Each row of a before or after table is a point. One or more steps were done to the points. Then noise was added and the rows were shuffled. The steps act on columns, c1 being the first. Write out the steps. A step turns or swaps two columns, mirrors them in a line or flattens them onto one, adds a multiple of one to another, or multiplies or shifts one. Angles are multiples of 10 degrees, from the lower column toward the higher: turns from -170 to 170, lines from 10 to 170 but not 90. Use the fewest steps. Two steps may share a column if one is a turn and the other turns, adds or multiplies; they go together, in the order done. Otherwise the lowest column goes first.
(in the rows, 128 means zero)

Before, 8 rows:
[[109  73]
 [156 123]
 [ 75  94]
 [109  75]
 [177 150]
 [105 120]
 [124  75]
 [161 161]]
After, 8 rows:
[[122 154]
 [124 107]
 [ 73 126]
 [ 72 110]
 [159 158]
 [ 74 107]
 [ 96  77]
 [151 174]]
Steps: swap c1 and c2

Before (8 x 4):
[[ 95 130 136 140]
 [108 124  70 120]
 [119 144 130 116]
 [164 106 145  64]
 [104 160 101 162]
 [111 104 105  98]
 [ 72 140  98  67]
 [118 128 175 121]]
After:
[[115 112 129 124]
 [124 125  72  78]
 [ 98 135  85 160]
 [118 126 225 130]
 [106 136  12 125]
 [104 143 143  97]
 [128 110 162 201]
 [ 49 106  65 146]]
Steps: turn c1 and c4 by -30 degrees; turn c2 and c4 by -150 degrees; multiply c3 by 2

Before:
[[102 137 190  43 100 182]
 [144 180 160 181  97 132]
 [167  90 155 158 119 130]
 [159 142 103 152 162  86]
 [116 145 196 183 149 175]
 [111 142 180  58 143 158]
 [169 120  75 188 118 127]
 [180 155 166 143 153 160]
 [ 92 127 170 124 112 181]
 [152 169 108 139  93  69]
 [147 122 103 113 125 122]
 [124 130 200  77 121 168]
 [148 101 130 205 130  99]]
After (13 x 6):
[[164 156 173 142  93 109]
 [117 144 144  58  94 118]
 [159 120 106 188 131 138]
 [155  93 168 159 127 137]
 [136 177 186 181 130 160]
 [141 121  95 113 137 131]
 [151 143 115 154 161  90]
 [127 129 175  78  89 142]
 [141 103 167 207 157 122]
 [143 168 114 140 194 154]
 [107 135 147  41  78 164]
 [104 125 169 123  79 154]
 [119 145 223 184  77 115]]
Steps: multiply c1 by 0.7; add 0.5 times c4 to c3; mirror c5 and c6 in the line at 130 degrees

Before, 12 rows:
[[143 135  79  99 120  97 189 152]
 [176  39  75 129 128 106 113 123]
 [114  79 125 110 133 204 160 122]
 [177 137 147 171 113 131 192 136]
 [131 182  87 134 100 194 134 106]
 [135 158 107 172 170 139 212 162]
 [149  58 164 154 105  40 125 109]
 [136 197 130 107 131 104  98 185]
 [140 106 153  63 114 108 169  82]
 [120  87  88  65 116 119 140 100]
 [182 111 199  92 129 135 113  82]
 [ 99 108  85  85 131 121 113  42]]
After:
[[ 61 117 130 138 129 112 102 187]
 [180 132 128 122 136 159 163 121]
 [168 125  89 127 113 131 152  94]
 [122 202 197 131 129 131 124  88]
 [164 102  85 130 133 123 118  45]
 [ 78 108  86 131 100 155 132 103]
 [ 95 127 107 121 174 132 202 165]
 [140 148 152 120 115 125 174  84]
 [116 146  82 125 118 115 190 155]
 [196 219  76 134 126 118 117 124]
 [107 189 146 116 112 130 186 133]
 [186 175 162 132 102  94 116 107]]
Steps: multiply c1 by 1.3; turn c1 and c2 by 110 degrees; flatten c4 and c7 onto the line at 100 degrees; multiply c6 by 0.4

Before, 10 rows:
[[116 129  48 164 127  97 126  58  94 169  65]
 [169 166 114 142  54 108 152 181 143 130 130]
 [ 78 122  52 139 139 117 128 102 142 137  32]
 [191 121 169 109  73 140 138 158 139 147 114]
 [167 131 121 192 177 108 160 144 106 143 125]
 [154 124 160 113  79  66 128 139 152 118 139]
 [158 119 183 161  37 132 126 146 156 103 148]
 [185 141 109 177 159 104  94 177  60 112 101]
 [131 135 149 117  57 131 106 199 132 159 167]
 [156 191 149 106  78 140 116 146 142 110 173]]
After, 10 rows:
[[163 118 114 145  53 106  80 163 110 129 128]
 [135 150 120 190 179 107 107 138  84 144 124]
 [178 153 166 107  76 138 124 148  86 146 112]
 [156  85 148 107  76 141  89 137 114 111 174]
 [111  88 110 176 161 106 141 165  40 115  99]
 [167 150 184 157  36 134 135 142 125 102 147]
 [ 96 100  44 164 125 100 127  75 113 168  63]
 [107 107  54 136 139 120 133 109 175 140  35]
 [165 141 162 112  77  67 133 137 124 120 141]
 [134 111 149 117  55 132 138 181 126 161 166]]
Steps: turn c1 and c9 by -50 degrees; turn c2 and c7 by -130 degrees; add 0.3 times c3 to c2; multiply c8 by 0.7

Before, 14 rows:
[[174  99 126 134 129  99 119 158  93 125 145 137]
 [157 137 109 146 162 131  54 146 108  97 149 203]
 [ 83 125 198 141 186 136 173 155 134  58 102 107]
 [ 82  97  58 134 118 177  89  92 140 192 128 130]
 [156 140  84 142  97 115  84 124  83  85 176 133]
 [100 128 149 189 161  91 202 169 122  76 115 171]
 [111 167 115 157 110 114  81  95 139 200 133 114]
 [ 95 114 192 202 157 156 173 136 112  93 163 138]
 [123 152 158 182 166 174 208 128 148  59  91 131]
 [144 165 123 100 133 130 133 157  78 134 174 181]
 [ 92 140 145 188 194 155 193 181 184  85 147  98]
 [134 123 128 115 120 106 119 108 153 100 177 177]
 [ 96 126 120 156  61 180  90 148 174 172 116 123]
 [ 52 149  79 134  74 135  66 126 122 174 140 125]]
After (14 x 12):
[[105 110 135 127 154 180 108 161 184 162 188 123]
 [150 109  80 172 183 121  96 117  83  88 131 135]
 [ 76 162 140 195 105  90 184 159 120  66 107 169]
 [169 113 129 154 145  98 105 156  91 120 119 136]
 [ 52 112  82 142 169 141  88 143 121 178 169 128]
 [114 118 123  99 179 104 120 103 152 107 104 183]
 [115 120 116 150 137 117 104 116 147 206 141 111]
 [106 163 146 149 111 153 183 172 184  84  65  93]
 [115 142 128 138 170 129 147 161  81 128  96 181]
 [ 84 105  70 127 132 188  83 100 147 201 137 132]
 [118 171 167 167  79 171 199 118 143  56 118 129]
 [125 100 107 155 128 134  72 141 104  95  92 195]
 [ 87 146 193 137  76 128 159 144 129  53  92 109]
 [ 95 146 197 214 142 149 159 129 112  88  90 136]]
Steps: add -0.5 times c12 to c1; flatten c2 and c7 onto the line at 60 degrees; turn c3 and c6 by -10 degrees; add -0.7 times c9 to c4; turn c5 and c11 by -120 degrees; turn c8 and c10 by -10 degrees

Before, 9 rows:
[[156 129  91 177 123 116  63 111 108 145 123  90 115 103 134 125 124 119]
 [130 134  87 148 154 139 125 119 102 134 138 119 159 223 151 117 115 115]
 [151 148 146 160 121 152  81 119 102 139 111  23 117 129 140 119 149 106]
 [143 109 159 129 137 115 122 207 102 143 133 127  87 106 129 110 140 112]
 [149 100 171 137 158 111  47 135 172 144  64 129 141 124 130 111  96 113]
 [105 151 132 168  28 110 117  96 110 134 142 148 127 101 141 112  98 168]
 [141 187  96 129 138 142 117  96 105 126 100 131 145 101 185 152 135 174]
 [135  95 164 156 115 107 112  98 144  79  72  95 167 143 138 249 155 117]
 [ 95  86  93 129 163 125 117 126 105  18 137 132 171 135 152 112 116 116]]
After (9 x 18):
[[ 92 147 132 131  28 105 125  51 105 166 107 155 127 101 142 114 115 166]
 [ 94 130  93  15 162 124 121  85 104 131 173 131 167 134 149 113 132 111]
 [149  68 162  82 116 109 102  56 143 156 149 102 168 140 142 248 148 115]
 [130  58 170 145 153 108  43  91 167 136 142 150 139 125 135 110  87 114]
 [124 135  90 134 159 138 122  79 102 145 124 121 157 220 153 117 115 114]
 [160 117 139 136 123 151  46  81 103 161 109  49 121 130 137 118 132 104]
 [151 125  90 145 123 110  53  71 106 179 127 118 119 104 135 124 109 120]
 [145 131 162 136 135 115 124 171  98 133 150 132  86 104 130 115 127 112]
 [143 107  93 129 139 143 120  59 107 132  64 134 142 100 179 145 129 171]]
Steps: turn c1 and c17 by -30 degrees; turn c2 and c11 by -80 degrees; swap c4 and c10; turn c7 and c12 by -20 degrees; shift c8 by -40

Before:
[[ 89 169 172 165  96 105  89 190  82 133  89 147 105  90  75 142 177 164
   89 107]
 [ 89  84  70 135 142  92 112 145  66  88 184 120 144 194 129 154 124  97
  126 121]
 [162 111 132 113 127 114 185 107 144 124 175 113  96 129 151  62 160 171
  143 178]
 [ 89 125 162 124 157 152 161 101  91 108  79  89 128 142 151 169  91 161
  131 106]
 [164 115 119 154 189  43 107 139 147  68  97 156 203 106 104 169 158 105
  103 191]
 [ 68 150  85 104 135 154 129 185  81  67  93 140 132 107  59  85 170 118
  154 144]
 [179 158  99 160 171  67 141 115 137  86 101 135 143  84 108 171 151 147
  115 173]
 [159  53 143 123 108 148 145 148 140 150 161 170 113 160  73  85 127 140
   45 176]]
After:
[[135 111 132 111 128 162 186 107 141 123 177 170  98 134 155  64 161 177
  139 183]
 [103  49 144 124 107 156 146 143 144 147 165 233 114 160  72  84 124 140
   46 181]
 [179 162  97 160 172 188 147 111 140  90 104 196 144  85 109 169 149 147
  121 160]
 [204 119 120 152 191 180 107 140 149  68  99 215 202 108 104 172 159 105
  100 185]
 [110 147  86 105 136  61 131 185  82  70  92 199 129 109  60  89 171 122
  156 156]
 [172  83  69 138 148  91 112 143  66  85 182 183 139 195 131 156 123  94
  127 125]
 [112 121 163 124 158  85 165 102  92 107  77 147 124 144 149 167  89 161
  127 106]
 [156 169 170 165  91  93  88 190  82 132  89 211 109  91  74 142 176 160
   93  93]]
Steps: turn c1 and c6 by 100 degrees; add -0.3 times c4 to c20; shift c12 by 60

Before:
[[136 149 130  88  99 145  57 130 146 111 175 130 114  98 157 121 130 213
   79 137 141  74 146  90  67 141  76 207 145 128  99 128]
 [142 175 145 165 123 147 147 205 120  84  91 113 105 115  82 110 150 118
  135 135 195 106 123 159 147  59  54 146 170 149 184 189]
 [173 127 120 100  86 104 109 186 126 110 139 159 119  92 153 112 124 189
  136 111 112 122 120  60  77 148  89 182 120 130 117 181]
 [123 173 167 151 116 126 162 221 142 131  73 109  99 144 100 129 185 175
  112 160 186 125 145 180 138  88  70 131 118 119 143 152]
 [138 150 100  59  59 129  59 158  64 106 129 167 102 107 165 105 126 204
  103 100 131 118 160  83  83 134 108 162 141 153 119 123]
 [124 180 173 163 143 154 180 211 138  63 109  96  88 170  99  82 197 110
  117 130 170 139 100 184 141  72  81 115 139 148 113 168]
 [137 162 121 101 135 139  99 168  88 142 156 181 140  84 160  84  95 177
   79 139 111  96 142  92  60 137 141 161 103 126 133 158]
 [101 162 171 172 155 151 143 168 122  76  68 110 124 109  91  98 178 140
  151 120 167 132 102 167 140  82  40 117  98 108 149 148]
 [166 160 126 138  82  30  85  93 138 167 124  80  97 112 134 168 137  97
  137 141  99 146 102 184 144 123 113 137 149 166 164  85]
 [151 103 183 169  68 111 124 114 122 172 147 104  58  80 126 146 147 115
  157  99 110 146  97 192 144 132 139 138 124 160 211 128]
 [139 131 100  78  49 133 102 144  88 114 144 136  99  98 196 117  78 170
  111 131 123  90 116  89  77 119 132 153 112  76 128 177]
 [192 109  94 140  60  71  93  95 150 181 135  96  85  99  97 151 138 120
  114  87 125 101  68 189 148 141 144 113  97 173 182  96]]
After, 12 rows:
[[125 102 166 153 113 126 162 221 164 128  70  92 100 144 130 122 179 172
  109 159 193 130 146 166  99  90  71 125 112 118 140 148]
 [142 163  96  76  51 137 109 146 199 115 148 156  92  93 142 119  74 171
  103 133 122  83 123  91 208 119 133 162 112  72 134 180]
 [104 119 172 175 146 147 139 164 157  69  68  91 130 102 139  93 177 139
  151 122 170 138 100 149  88  74  41 119  97 108 152 140]
 [140 153 133 102 136 135 100 168 227 141 162 192 140  82 172  77  99 187
   78 139 113 101 143 122 186 144 137 161 106 137 136 148]
 [190 120  99 139  61  70  98  98 133 178 132  70  84  97 124 152 136 125
  111  91 121 100  65 169  90 144 147 113  95 171 185 101]
 [171 112 125 136  85  36  82  89 131 164 124  52 103 113 118 162 142  91
  136 143 105 143  99 156 116 126 110 141 147 165 162  82]
 [147 143 176 164  64 110 121 114  73 174 144  83  56  85 116 143 144 111
  160  96 112 144 105 174 114 134 129 138 127 157 212 125]
 [147 104 131  84 101 145  57 123 218 119 177 149 109  89 166 123 134 215
   74 140 146  73 146  95 181 142  77 203 143 124 103 127]
 [135 177  97  54  60 130  55 162 178 108 128 183 103 105 146 100 127 206
   98  98 134 118 156 107 185 135 107 161 135 151 118 127]
 [119 108 176 157 145 157 180 214 155  62 106  72  91 167 133  85 189 113
  116 126 169 139 102 158 101  70  79 115 138 151 109 165]
 [149 118 146 164 116 150 147 212 205  92  92  95 106 117 137 111 156 114
  134 138 199 110 120 145  75  55  51 149 169 146 189 184]
 [172 127 120  98  80 104 112 192 136 113 137 192 115 103 169 114 115 192
  137 104 109 131 118  92 173 154  90 185 119 133 111 182]]
Steps: turn c2 and c9 by 110 degrees; add -1.5 times c22 to c9; turn c12 and c24 by 30 degrees; turn c15 and c25 by 120 degrees

Before, 13 rows:
[[120 115 149 106 129  75 176 105 109 118 107 119 142 149 207 140 158 165
  154 124 111 157 106  90 130 171  76 119 141  81 178  89 167 154  97 106
  156 103  97  89  73  54 180 108  76 116 126  88]
 [150 129 110 135 180 141  94 147 159 138 181 134  98 130 146 142 159 144
  132 110 125 124 121 149  60 128 157 151 125 157 149 100  77  85 162 126
  138 145 167 147 110 137 135 156 144 208 136 176]
 [ 89 176 161  71 110 158 190 179  99 153  47 127 151 145 142  89 112  93
  116 183 124  89  95  83 119 169  96  52 157  57 126  47 162 176  81  60
  135 162  99 152 118 111 160 112  84  98 136  78]
 [162 117  96 109 166 138 116  99 162 141 166 104 166 152 175 135 119 139
  172 105 132 130 129 138  79  82 164 159 111 176 159 113 143 140 102 129
  111 110 116 106  74 155 117 110 162 159  97 166]
 [131 139  90 138 160 106 109 102 188 145 132 133 116 152 150 119 136 149
  145 124 152 110 217 177 113 120 150 137  91 176 166 131  91 126 135 134
  142 140 145 179 108 120  95 135 144 193 125 145]
 [190 139  57  95 128 126 143  92 138 141 135 131 133 153 199 138 106 137
  137 122 138 119 130 100 117 123 122 153 105 127 113 120  93 116 154 121
  129  81 114 153  91 126 128 122 149 159 155 165]
 [138 144  83  96 142 121 111 146 184 119 145 131 136 130 144 152 172 167
  157  66 127 124 157 125 143 127 201 121 120 151 109 117 120 104 130 135
  134 107 150 156 120 158 113 144 137 162 126 133]
 [150 170  89 151 186 197 133 158  95 165 106 110 133  92  97  95 196 161
  112 107 147  66 145 180  91 137 135  48 103 149 105 125  90  99 134  94
  115 182  70 179 169 148 138 151 162 144 146 108]
 [ 78 189 160 104  53 110 188 156  93 133  67 104 173 112 110 103 120  91
  124 152 107 128  88  71 138 178  68  68 111  71 158 119 140 142 102  50
  154 147  91 100  91 101 222 101 107 125  99  72]
 [171 159 101 111 158 145  88  97 174 128 139 138 132 159 152 153 171 155
  150  80 117 106 153 115 109  70 169 117 100 139 206 109 116  97 153 129
  162 128 106 142 128 104 118 109 140 189 154 190]
 [159 157  50 137 155 128 124 130 174 150 127 140  87 127 140 104 139 176
  120 109 119  85 182 124  79 100 147 115 129 170 134 103 142  90 152 150
  146 162 113 103 141 164 142 158 145 178 118 152]
 [ 72 196 173 104 111 170 190 171 107 176  46  83 175  62 102  74 158  80
   85 161  89  53 151 118 137 199 109  98 171 133  77  77  86 146  94  79
  135 165  70  96 173 126 156  75  70 134 154  90]
 [130 139 101  77 120 127 148  79  83  98 124 153 169 175 157 103 134 115
  122 109 135 122 112 115 149 151 110 152 134 119 169  75 181 111 124  91
  169 125 152 116  57  90 175  89 102 124 116  99]]
After (13 x 48):
[[127 143  86 138 158 103 108 107 185 149 130 129 119 151 153 117 135 145
  115 132 192 122 219 169 114  80 147 138  96 177 172 135  93 121 139 147
   97 137 148 169 109 116 147 128 143 192 127 147]
 [189 199 175 105 117 169 193 175 105 175  46  87 176  61  98  75 163  82
  157 161 125 172 154 118 136 240 112  94 172 135  72  76  86 147 100  79
   70 169  67 126 173 126 142  76  69 133 154  90]
 [133 110 146 103 130  77 174 106 106 122 109 122 139 149 205 138 151 169
  103 122 152  77 107  95 129 194  81 118 142  79 180  89 172 159  94  79
  120 100  93 111  70  56 107 113  74 115 125  88]
 [ 61 138  59  93 131 129 141  90 142 143 139 127 138 152 199 132 104 139
  133 129 176 134 132  99 119  65 122 152 104 123 112 119  89 117 161 120
  117  78 117 149  92 131 134 120 148 167 154 165]
 [114 165  85 149 182 201 137 152  88 169  99 106 136  94  95  96 201 164
  150 106 186 188 144 181  98  94 137  48 101 146 103 128  92  97 136 101
   89 190  73 179 168 150 138 150 163 145 139 112]
 [178 188 157 105  55 100 184 156  89 130  66 105 172 107 105 101 125  83
  123 149 144 105  89  70 140 206  72  74 116  64 155 119 143 138 100  11
  100 147  88 119  89 100 105  99 104 123 101  79]
 [110 144  77  91 143 118 120 143 181 115 155 131 147 128 141 156 172 171
  103  70 169 124 161 117 142  89 201 127 120 158 112 118 120 106 127 137
  122 106 158 156 122 161 139 145 136 160 123 130]
 [112 129 108 132 182 142  89 140 164 137 179 137 101 127 145 142 154 141
  125 111 167 115 122 154  64 112 165 149 126 159 156  95  78  79 165 117
  119 148 175 145 111 137 120 156 149 207 140 168]
 [ 85 159 102 109 158 143  91  97 177 128 134 139 135 161 157 156 180 149
  112  84 154 104 150 113 109  44 169 115 101 136 208 109 124  96 147 136
   74 131 111 123 130 103 134 103 142 189 153 185]
 [104 156  51 135 151 126 130 130 170 152 130 136  86 129 141 108 143 172
  141 105 158 130 179 125  78  52 160 114 128 169 140  98 144  93 153 136
   82 162 109  92 143 164 102 157 141 177 126 152]
 [ 88 115  92 108 167 132 119  94 161 143 159 105 164 147 175 139 120 139
   85 106 169 149 135 143  82  73 162 157 108 180 150 113 143 144 105 135
  145 106 119  90  80 156 136 109 153 156  92 162]
 [128 132 100  85 122 131 141  78  88 101 116 162 172 176 152 102 131 119
  134 112 173  77 108 112 153 134 112 150 133 120 170  72 178 112 122  70
   82 118 148 134  56  87 111  89  97 120 121 102]
 [168 176 160  75 112 161 192 178  95 150  49 129 153 145 143  89 110  96
  131 183 165 147  91  80 119 174  93  50 164  56 131  46 161 179  81  55
   91 166  97 161 118 107 149 118  84  97 142  77]]
Steps: turn c1 and c19 by 170 degrees; turn c26 and c40 by 20 degrees; add 0.7 times c3 to c26; shift c21 by 40; multiply c37 by 1.6; turn c22 and c37 by 130 degrees; mirror c36 and c43 in the line at 160 degrees

Before (9 x 64):
[[107 128 154  98 134 117  57 100 141 133 162  80  99 159 155 131 120  76
  162 129 111 106 129 122 117 138 190 136 129 117  94 158 114 172 148 111
  140 143 130 139  96 138 150 129 124 139 180 154 104 116 175 123 190  90
  119 144 119 128  86 168  97 130 104 152]
 [117 144 145 140 171 117 101  86 165 121 203  96 101 165 106  94 134 103
  182 119 100  94 136 107 111 134 168  84 140 114 124 150 123 172 131 112
  138 158 129 140 112 143 121 110 123 112 163 145  88 116 123 127 142 117
  151 130 129 150  62 129 123 112 133 109]
 [114 153 143 166 182  89 120  86 197 165 152 150 112 133 125  97  94  81
  149 117 121  82 124 123 122 139 153  93 146 142 109 140 107 157 114  87
  140 118 128 103  87 126 147 108 139 133 188 140  78 134 116 122 119  81
  157 161 167 139  76 148  94 112 122 109]
 [ 89 122 120 164 131 128  69 141 129 101 170 123  72 146 140 141 121 112
  121 147 127 168 167 107 172 153 134 130 138 155 104 138 152 172 192 113
  130 166 108 166 164 170  86 150 181 122 127 123 136 110 185  51 193 101
  102  97 166 188 105  85 106 143  65 144]
 [ 96  73 109  98 152 132 151 133 144 154 129 158 154 115 132 117 138 139
  112 174 158 141 136 136 103  79  85 154 210 164 183  77 115 114  87 140
  123  81 149 137 114 214 138  99 135 107  93 103 130 138 110 101 126 161
  142 146  92 109 120  96 118 169 126 134]
 [101 112 136 186 109 146  77 131 106 107 116 130 107 150 193 157 165 120
  131 151 151 156 192 171 185 148 165 139 142 144 130 127 157 149 189 135
  122 149  81 195 200 143  81 149 157 105 113  92 159  90 173  76 159 159
  132 104 156 160 135  78 109 157  49 144]
 [116 155 129 156 177 105 108 112 152 162 177 106 151 131 119  97  83  63
  163 115 104 116  86 107 117 131 125 102 119 110 103 171 107 144 131 115
  158 136 128 122  88 103 138 104 107 154 169 137  91 148 126 138 133  93
  134 160 107 122  42 166 108  91 126 150]
 [ 62  85 121 159 132 138 153 139 112 165 118 139 168 120 161 158 170 150
  121 164 193 135 132 172 131 107 114 161 188 187 182  99 100 110 152 156
  152 115 147 102 139 181 126 153 157  99 101  83 173 117 122 102 166 150
  136 109 107 141 165  94 134 163 132 114]
 [ 77 128  99 141 171 132 153 162 133 131 140 170 112 133 147 139 122 170
   91 161 172 134 107 165 124  64  82 168 166 178 183 113 118 124 133 149
  122  69 149 108 110 169 139 100 111 131 136 138 141 163 100 131 109 119
  147 115 114 124 122 129 138 154 134  88]]
After:
[[174 116 111 164 132 129  65 134 129  99 169 120  78 141 199 137 121  91
  122 111 132 164 164 101 172 150 128 139 141 155 100 142 150 170 191 106
  137 168 112 171 163 172  85 149 178 139 131 122 139 110 188  53 188  97
   99  97 205 190 106  85 103 114  66 140]
 [129 156 124 157 177 108 106 111 150 157 173 103 147 131 155  97  79  96
  159 135 101 119  82 158 120 134 126 131 117 105 107 177 108 143 128 108
  162 141 129 118  91  99 129 105 102 104 167 137  93 149 126 141 139  94
  129 161   4 124  43 169 107  91 125 152]
 [207  67 119 161 129 141 154 141 113 168 117 146 170 119 244 157 169 161
  121 106 189 132 133 111 134 109 117 121 193 189 182  99 100 107 157 152
  149 118 146 107 144 179 128 153 156 166  92  83 177 112 119 104 165 152
  141 112 132 140 169  96 137 188 126 111]
 [166 125 157  95 133 116  51 104 143 137 155  81 100 156 161 129 116  95
  153 122 112 109 125 120 124 139 190 133 132 120  88 159 116 173 145 106
  142 146 135 135 102 142 148 124 127 115 185 151 104 118 174 121 187  94
  111 145  81 129  89 163  94 128 101 157]
 [151  45 109 102 152 128 148 135 145 155 125 160 152 118 188 112 134 154
  109  91 155 140 135  91 104  77  91 136 205 164 180  77 115 109  86 142
  128  81 152 135 116 214 140 100 134 161  90 103 130 132 110 102 131 162
  139 147 126 108 122 104 118 160 123 129]
 [111 158 143 140 166 116 101  85 161 126 197 102 100 159 160  90 138 107
  179 145 102  93 135 134 107 134 167 113 140 113 127 153 123 171 132 112
  138 162 132 138 112 145 109 112 125 137 166 148  84 119 120 129 147 113
  154 128 128 151  59 130 124  80 130 112]
 [131 163 146 166 189  88 118  84 198 171 153 153 111 132 155 103  94  68
  145 132 124  80 125 138 129 140 153 109 146 146 107 144 110 155 117  98
  143 119 131 109  84 129 151 105 136 119 182 141  77 136 112 125 119  79
  155 164 116 136  71 150  94 100 117 112]
 [212 103 130 187 110 151  74 125 106 103 119 130 110 153 155 157 162 108
  132 115 151 158 191 116 185 152 166 103 141 151 130 124 157 149 193 137
  123 147  81 194 202 137  79 151 153 159 115  90 162  97 169  75 161 156
  135 111 239 164 130  79 111 165  50 147]
 [182 109 100 144 170 130 155 159 135 127 137 172 116 132 212 140 126 169
   89  96 173 137 110 116 123  69  79 133 169 178 183 120 117 122 128 147
  123  62 147 104 105 170 141  95 108 136 137 142 143 164  99 126 104 122
  150 115 114 127 124 130 133 186 132  92]]
Steps: multiply c1 by 2; turn c1 and c15 by -110 degrees; turn c20 and c46 by 160 degrees; add 0.7 times c20 to c2; turn c18 and c57 by 40 degrees; add 1.5 times c23 to c57; turn c24 and c62 by 70 degrees; turn c28 and c62 by 40 degrees
